Each row is a point. Each copy is the shape, with its points in the same order, turned, moved and blurred by noise. Say if it was mirrored as well.

Shape (8 x 3):
[[ 0.31  3.32  1.61]
 [-0.39  2.55  0.76]
 [-2.23 -2.47  0.54]
 [ 2.75 -0.52 -1.79]
 [-1.77  2.51  0.47]
 [ 2.81 -0.71  1.40]
 [ 1.11  2.56  1.01]
 [-1.80  0.55  1.09]]
Copy 1 (8 x 3):
[[ 0.55  2.94  1.99]
 [ 1.00  2.28  0.85]
 [ 2.95 -2.50 -0.20]
 [-2.74 -0.87 -0.50]
 [ 2.08  2.39 -0.01]
 [-1.57 -1.09  2.44]
 [-0.35  2.20  1.71]
 [ 2.51  0.42  0.70]]
Copy 1 is: mirrored
Copy 2:
[[ 2.56  0.39  3.12]
 [ 2.25 -0.34  2.08]
 [-2.00 -1.16 -1.08]
 [ 2.44  2.44 -2.25]
 [ 1.90 -1.77  1.97]
 [ 0.39  3.39  0.13]
 [ 2.63  1.13  2.07]
 [ 0.05 -1.18  1.15]]
Copy 2 is: mirrored
Copy 3 (8 x 3):
[[ 1.07  4.07  1.09]
 [ 0.20  3.48  0.44]
 [-2.12 -1.32  1.71]
 [ 2.30 -0.59 -2.03]
 [-1.17  3.44  0.46]
 [ 3.11 -0.09  1.15]
 [ 1.59  3.22  0.31]
 [-1.30  1.49  1.69]]
Copy 3 is: only turned
Copy 4, 8 rows:
[[ 1.43  3.80  0.56]
 [ 0.60  3.02 -0.15]
 [-1.16 -2.03 -0.25]
 [ 3.25  0.11 -3.34]
 [-0.73  2.97 -0.23]
 [ 3.94 -0.20 -0.21]
 [ 2.17  2.99 -0.19]
 [-0.71  0.96  0.30]]
Copy 4 is: only turned

Shape, 9 rows:
[[ 1.65 -0.30  2.95  1.14]
 [-0.45 -2.77 -3.03 -0.75]
 [ 0.32  0.70  1.73  0.91]
 [-0.09  0.18 -6.61 -0.86]
 [-2.13  0.38 -1.49  0.04]
 [-0.74  2.03 -0.89  2.44]
 [ 2.67 -1.42  0.62 -0.93]
 [-1.25 -0.42 -0.54 -0.55]
 [ 0.57 -1.19 -0.96  2.60]]
Copy 1 (9 x 4):
[[ 2.76 -0.15  2.08  0.82]
 [-1.95 -3.28 -2.40 -1.24]
 [ 0.95  0.59  1.32  1.15]
 [-1.96  0.01 -6.47 -0.92]
 [-2.39 -0.48 -1.45  1.20]
 [-0.16  0.69 -1.66  3.13]
 [ 2.03 -1.31  0.16 -2.16]
 [-1.90 -0.51 -0.40  0.06]
 [ 1.55 -1.96 -1.48  1.44]]
Copy 1 is: only turned
Copy 2, 9 rows:
[[ 2.28  1.26  3.00 -0.44]
 [ 0.79 -2.72 -2.76  0.39]
 [ 1.12  1.87  1.46 -0.80]
 [ 1.61 -0.84 -6.77 -0.61]
 [-1.02  0.92 -2.11 -0.14]
 [ 1.00  3.27 -1.43  0.54]
 [ 2.99 -1.37  0.96 -1.74]
 [-0.39 -0.02 -0.91 -0.76]
 [ 2.18  0.39 -0.67  1.74]]
Copy 2 is: only turned

Shape:
[[ 0.16  0.64  0.58 -2.17  1.55  0.73]
 [ 0.47 -1.96 -1.11 -1.02  3.09 -0.92]
 [-0.60  2.76  0.81 -1.50  2.99  1.29]
 [ 0.85  1.90 -1.71  1.97  2.14  0.86]
 [-2.09  2.56  0.38  1.64  0.46  1.89]
 [ 1.61 -0.57 -1.92  0.91  2.45  1.18]
 [ 0.96  3.15  0.70  1.96  2.71  1.67]
 [ 2.17 -3.53  1.15  1.06 -0.21 -1.24]
 [-1.96  1.78 -0.22 -2.78 -5.40  0.45]
 [ 1.57  2.82  1.36  2.07  2.47 -0.64]
 [-1.78  0.15  0.90  1.47  1.46 -2.09]]
Copy 1:
[[-0.86  2.59  0.05 -0.02  0.88  0.10]
 [-0.16  1.52 -1.58  2.88  2.20 -1.15]
 [-0.59  3.04  0.59 -1.38  2.99  1.36]
 [ 1.68 -0.04 -1.41  0.03  2.62  2.62]
 [-0.26 -0.89  1.75 -1.52  2.14  2.68]
 [ 0.68  0.61 -2.27  2.17  1.66  1.92]
 [ 2.07  1.56  0.64 -0.54  2.80  3.63]
 [ 1.83  0.07  0.48  4.37 -1.37 -0.77]
 [-2.09 -1.56  0.93 -3.98 -3.47 -1.15]
 [ 3.67  1.59  1.11 -0.12  2.56  1.78]
 [ 1.27 -0.89  1.84  0.86  2.78 -1.10]]
Copy 1 is: mirrored
Copy 2, 11 rows:
[[-1.68 -2.30  1.29 -1.65  1.95  0.39]
 [-0.09 -1.72 -2.04 -1.80  2.78 -0.68]
 [-3.96 -2.93  0.89 -0.52  2.93  0.78]
 [-1.93 -2.68 -0.74  2.60  1.27  0.06]
 [-3.83 -0.28  1.12  1.63 -0.01  1.25]
 [ 0.37 -3.02 -1.50  1.14  1.78  0.97]
 [-2.76 -2.44  0.78  3.44  2.82  0.48]
 [ 3.23  1.01  0.19 -0.28  1.63 -1.01]
 [-1.71 -1.43  4.16 -2.18 -4.77  0.63]
 [-2.05 -1.75  1.22  2.98  2.91 -1.72]
 [-2.32  1.03 -0.09  0.20  1.49 -2.50]]
Copy 2 is: mirrored
Copy 3, 11 rows:
[[ 0.90  1.36  1.01  0.35  1.11  1.23]
 [ 0.82 -1.88 -0.17  1.21  2.33 -0.11]
 [-0.26  2.44  2.57 -1.07  2.39 -0.11]
 [ 0.27 -0.20  0.43 -1.80 -0.14 -2.86]
 [-2.05  2.74  1.51 -0.86 -1.72 -1.27]
 [ 0.48 -2.03  0.01 -1.05  0.31 -1.20]
 [ 0.39  1.13  2.87 -1.77 -0.25 -2.94]
 [ 3.12 -2.60  0.50  2.88 -1.77 -0.35]
 [ 0.41  4.92 -2.88  0.50 -3.14  3.25]
 [ 1.85  1.66  2.22 -0.26  0.10 -3.57]
 [-0.49  1.02  0.61  2.68 -0.03 -2.43]]
Copy 3 is: mirrored

Shape (11 x 8):
[[ 2.78 -3.42  0.72  1.20 -0.73  1.09 -0.01 -1.67]
 [ 0.76 -0.95  1.89 -0.19 -1.49 -2.32  1.26  4.28]
 [-1.75 -0.23 -3.57  1.44  1.97 -0.01 -1.56 -2.18]
 [ 1.17 -1.66  1.32  1.19  3.18  0.46 -0.60  1.14]
 [ 4.03 -1.96  1.80  0.71 -1.85 -5.29  0.10  0.39]
 [-2.25 -0.42 -0.71  2.03 -0.09  0.37 -2.18 -4.97]
 [ 1.03  0.20  1.77 -1.58  0.31  1.04 -0.38 -1.83]
 [-0.45  1.60  3.81 -1.03 -1.90  0.02 -0.18 -0.75]
 [ 2.65  3.62 -0.24  1.25 -0.29  1.21  0.02  0.48]
 [-0.40 -0.05  1.39  2.21  1.38  0.44  0.18 -0.50]
 [-2.32 -0.07  0.29 -0.40  1.08  1.09  4.43 -1.99]]
Copy 1:
[[ 1.97 -2.55  1.01  1.76  1.14  1.14  0.75 -0.96]
 [ 2.29  1.63  3.93  0.84 -1.12 -0.95  1.47  4.14]
 [-1.35  0.98 -3.34  1.67  2.79 -2.49 -0.44 -0.08]
 [ 0.39  0.07  2.76  1.71  3.85 -0.71 -0.63  1.14]
 [ 5.43  0.16  3.43  2.55 -2.07 -2.88  0.71 -0.19]
 [-3.12 -0.96 -2.16  2.62  0.35 -1.91 -0.18 -2.69]
 [-0.58  0.50  1.86 -0.53  0.34  0.58 -1.05 -1.54]
 [-1.84  1.46  3.50  0.45 -2.54  0.33 -0.31 -0.48]
 [ 0.76  4.39  0.79  2.62  0.47  2.34 -1.23 -0.08]
 [-1.24  0.97  1.89  2.67  2.05 -0.46  0.75  0.02]
 [-2.34  1.99  0.75 -1.40  1.82 -0.14  4.30 -1.02]]
Copy 1 is: only turned
Copy 2, 11 rows:
[[ 3.57 -1.73  1.04  1.74 -1.29  0.62 -0.49 -0.76]
 [-0.36  0.56  1.29  0.37 -1.42 -1.49  0.79  4.52]
 [ 1.41  1.15 -3.71 -0.39  2.39  0.28 -2.39 -2.20]
 [ 0.71 -0.30  2.13  1.56  2.64  0.08 -1.29  0.48]
 [ 3.90  1.02  1.31  1.47 -2.86 -4.89  0.52  2.17]
 [ 0.64  0.33 -2.66  0.41 -1.00 -0.34 -3.07 -4.87]
 [ 0.54 -0.37  1.95 -1.19 -0.05 -0.42  0.52 -2.37]
 [-1.97  1.11  2.23 -0.93 -2.65 -1.21  0.41 -1.70]
 [ 1.27  4.48  1.25 -0.19 -0.09  1.78  1.73 -0.87]
 [-0.46  0.69  0.16  1.87  0.67  0.21 -0.69 -1.37]
 [-2.45 -2.04 -2.22  0.74  0.64  0.16  2.77 -2.34]]
Copy 2 is: only turned
Copy 3 (11 x 8):
[[ 1.55 -3.70  0.38  1.38 -2.40  0.70 -0.97 -1.87]
 [ 1.60 -2.25  1.42 -1.93 -1.49 -0.42  1.53  4.46]
 [-1.78  0.44 -0.22  0.88  1.97 -2.52 -1.92 -2.48]
 [ 0.87 -2.62  1.44  2.83  1.33 -0.34  0.89  0.74]
 [ 3.62 -2.49  1.88  0.24 -4.78 -3.45 -0.41  2.55]
 [-1.80  0.85  2.73  0.72 -0.32 -0.90 -2.87 -4.33]
 [ 0.32  0.72  1.18  2.27 -1.99  1.52  0.40 -0.32]
 [ 0.66  1.68  3.54 -0.12 -2.58  2.21  0.43  1.17]
 [ 4.10  2.02  0.07  0.24  0.85  1.13 -0.46  0.35]
 [ 0.96 -0.84  2.65  0.78  0.82 -0.08  0.66 -0.98]
 [-1.27  0.50  0.58 -1.16 -0.67  0.43  4.12 -2.90]]
Copy 3 is: mirrored
